Each row of a before or after table is a point. One or more steps were done to the points. Then noise was added and the rows were shuffled. The steps act on columns, c1 being the first. Write out the steps. A step turns or swaps two columns, mirrors them in a line or flattens them onto one, adds a multiple of one to another, or multiplies or shifts one. Angles are multiples of 10 degrees, from the lower column toward the higher: turns from -170 to 170, lines from 10 to 170 but not 90. Use the fewest steps. Two steps may share a column if one is a turn and the other turns, adds or multiplies; they go together, in the order done. Otherwise the lowest column goes first.

Before, 14 rows:
[[ 22   6 -19]
 [ 16 -25   4]
 [ -4 -36  13]
 [-18 -27   0]
 [ 15 -33 -10]
 [ 24 -29  19]
 [ 26   3 -10]
 [ 22 -33   7]
 [ -4  -2  13]
 [  9  14  19]
 [ 25  -3   1]
 [ 10 -13 -17]
 [-25  60  -2]
 [-31 -29  21]]
After, 14 rows:
[[-13  24   5]
 [  6  10  17]
 [ 17  33 -15]
 [ 10  25   1]
 [ 17  35  -3]
 [-25  29 -13]
 [ -2  35  -7]
 [ 16 -10  17]
 [  8 -14 -21]
 [-14 -61  -5]
 [ 16   6  -3]
 [ 19  -4   9]
 [ -3   4 -11]
 [ 11  30  17]]
Steps: multiply c1 by 0.7; turn c2 and c3 by -170 degrees

Before:
[[ -3  12  -7  15 -18   8]
 [ -6  16  11  10  -8 -13]
 [  0  -8 -51 -15 -12   8]
 [ 12 -26  11  -8 -16  -3]
 [ 15  14  -3  33 -29   7]
 [  3  15   0  -9 -12   1]
 [ 21 -17  -2 -19 -14 -15]
 [  7  -2  -2 -18   4   2]
 [-12  -4  11 -22 -30   2]]
After (9 x 6):
[[  9  29   3  12 -18   8]
 [ -5   2  10  -8 -12   2]
 [-24 -11  21  -5 -31   2]
 [ -1 -60   8 -28 -13 -15]
 [ -9 -27   8 -17   3   2]
 [ 35  29   7  10 -29   6]
 [  2 -47  21 -15 -16  -2]
 [-12 -22 -41 -10 -12   8]
 [  4  33  21  11  -9 -13]]
Steps: turn c1 and c4 by -50 degrees; add 1.5 times c4 to c2; shift c3 by 10

Before (13 x 9):
[[ 34  20  -5   0  25   0 -13 -24  -4]
 [-14  16   0   7  10   9  28 -22  12]
 [-13  17  24  34  -3   4   3   6  39]
 [ 11  25  17  13   1  -7 -12 -36   8]
 [-17   7  -3 -19  26  -2   9 -14   5]
 [  0  -1  28  24 -30  21   4   1  -4]
 [  3  14  24   4   8   7  40  32  25]
 [  2  60   3   1  29   0 -32  -7  36]
 [ 11 -27  35   7  22   8  -6  11  -4]
 [ -5  -1  21  -8  14  10 -14  10  29]
 [ 18  20  28 -15  33 -18 -20  10   7]
 [-42  14 -11  28  -7   1  -5   8   1]
 [ 22 -19  -3 -24   8 -31   4  -3   7]]
After, 13 rows:
[[ 17  22  20 -16  12  -6  27  29 -17]
 [ 14 -17 -19 -24   0  18  24   7 -10]
 [ 15  25  27  13 -37  -5  12   3 -11]
 [ 25   1  16  -8  10 -18  -3  14  21]
 [ 29  15  48  35   7   2  -4  -5  29]
 [  4  15   4   7 -25  22 -21  11  13]
 [ 23  14  27   4  33  30 -28   9   5]
 [ -2 -27  39   7  12 -10  -7  23  -7]
 [ -4   7 -14 -18 -14   9  -4  22  15]
 [-17  15   8  29   8  -5   1  -5  32]
 [ 14  20  -5  -2 -26 -13   6  22 -35]
 [  0  -3  44  24   3  -7 -20 -30   0]
 [ 39  61   5   0  -6 -27  17  32   1]]
Steps: add 0.3 times c2 to c1; turn c1 and c9 by -60 degrees; add 0.7 times c4 to c3; swap c5 and c8; turn c6 and c7 by -120 degrees

Before:
[[ -7  -8  13  -1  12   1 -20 -11   4 -20  13 -16]
 [ -1   4  -5   7   7  -3  -6  14 -15  -8   2  12]
 [  1 -18  24 -18  -3  -4   6  -5   2 -12  27  -3]
 [ 12  -9  -7   3  -3 -11  11  10   7   6   7   4]
 [ -9   8   3 -18   0   7   6  13  19   0  13 -11]
 [ 10  11  11 -11   7  -5  12 -17 -11   6   0   4]
 [ -6 -16 -10 -17   0  12  -1  -8   7 -22  -4  -5]
 [ -2 -14   7 -16 -12   4  -6  13 -11   5  -7 -13]
 [ 17  -1  13 -10   9  -1 -15   7  18  -4  -3 -13]]
After (9 x 12):
[[  0 -10   4   1  -3 -11  11  10   7 -14   7 -21]
 [ -1   6  -2   7   2  -4  -7  14 -15 -28   3 -39]
 [  3 -17 -19 -17  -6  -4   6  -5   2 -32  26  44]
 [  2 -16   1 -15  -5   4  -6  13 -10 -14  -7  44]
 [  3   2  -5 -13   0  -1 -15   7  18 -24  -3  54]
 [  2  12 -12 -13   4  -5  12 -17 -11 -15   0   6]
 [  3   7   3 -16   3   7   6  12  18 -20  13  33]
 [  0  -3  -3   1  -1   1 -20 -11   4 -40  13  61]
 [  3 -14  11 -15  -5  12  -1  -8   7 -41  -4  -3]]
Steps: flatten c1 and c4 onto the line at 100 degrees; flatten c2 and c5 onto the line at 20 degrees; turn c3 and c12 by 150 degrees; multiply c12 by 3; shift c10 by -20

Before, 8 rows:
[[  8   8   8  -5   1   7 -19  -4  -1 -14   2  -9   6 -13   4 -20 -19 -29]
 [ -2  -1  15   8  22  21 -14 -11 -22   6  32  -6  -9   4  -7 -12   0   4]
 [  5   5   8   9   0  -8   4  12 -11  -3  60  -6   7   6 -19 -18  -6  17]
 [  4  15   5   4   4  25  11  -5 -18   6   0   4  28   6  -3 -16 -33 -14]
 [  5  24   7  -8  -2  17  -3  27 -35  -1 -11  14 -10  -7  -7  24   5  -8]
 [-16   5   3   9  -2  16   7 -11  -6 -15  -7  -9 -13   2   4  15   3 -13]
 [ -1   7  -3   8  14 -36  -9  -9 -22  -5 -16   8  10   7  23 -16   9  -4]
 [  6  -1  15   7  -3  18   9  26   0   3  -6   0   0  10   1 -21   5  12]]
After (8 x 18):
[[  9   8 -12  -6   2  20  -2 -10  -2 -15   2 -21   5 -14   3 -19 -16  23]
 [  6  24   9  -7  -3   1  -4  31 -34  -2 -11 -13  -9 -19  -7  13  -2  -8]
 [-15   4   2   8  -2 -12  -2  -6  -5 -16  -6  -7 -13 -14   3  19  -1  15]
 [  4   6  -2   7   0  -2   3   6 -12  -3  61  18   6   9 -20 -23 -10  -3]
 [  1   6   7   8  14  18  11  -4 -22  -4 -14  -8  11  33  24 -16   6  -6]
 [ -2  -1   8   7  22   3  10   0 -21   5  32   7  -9 -23  -8 -13 -13   5]
 [  5   0  12   8  -2 -17   3  16   2   3  -6  11   1 -14   1 -29 -13  -8]
 [  5  16 -25   3   3 -20  -2  -8 -18   6  -1 -14  29 -20  -3 -15 -20   4]]
Steps: turn c3 and c17 by -60 degrees; add 0.7 times c5 to c8; turn c8 and c16 by -20 degrees; turn c7 and c14 by -120 degrees; turn c6 and c14 by -110 degrees; turn c12 and c18 by -120 degrees
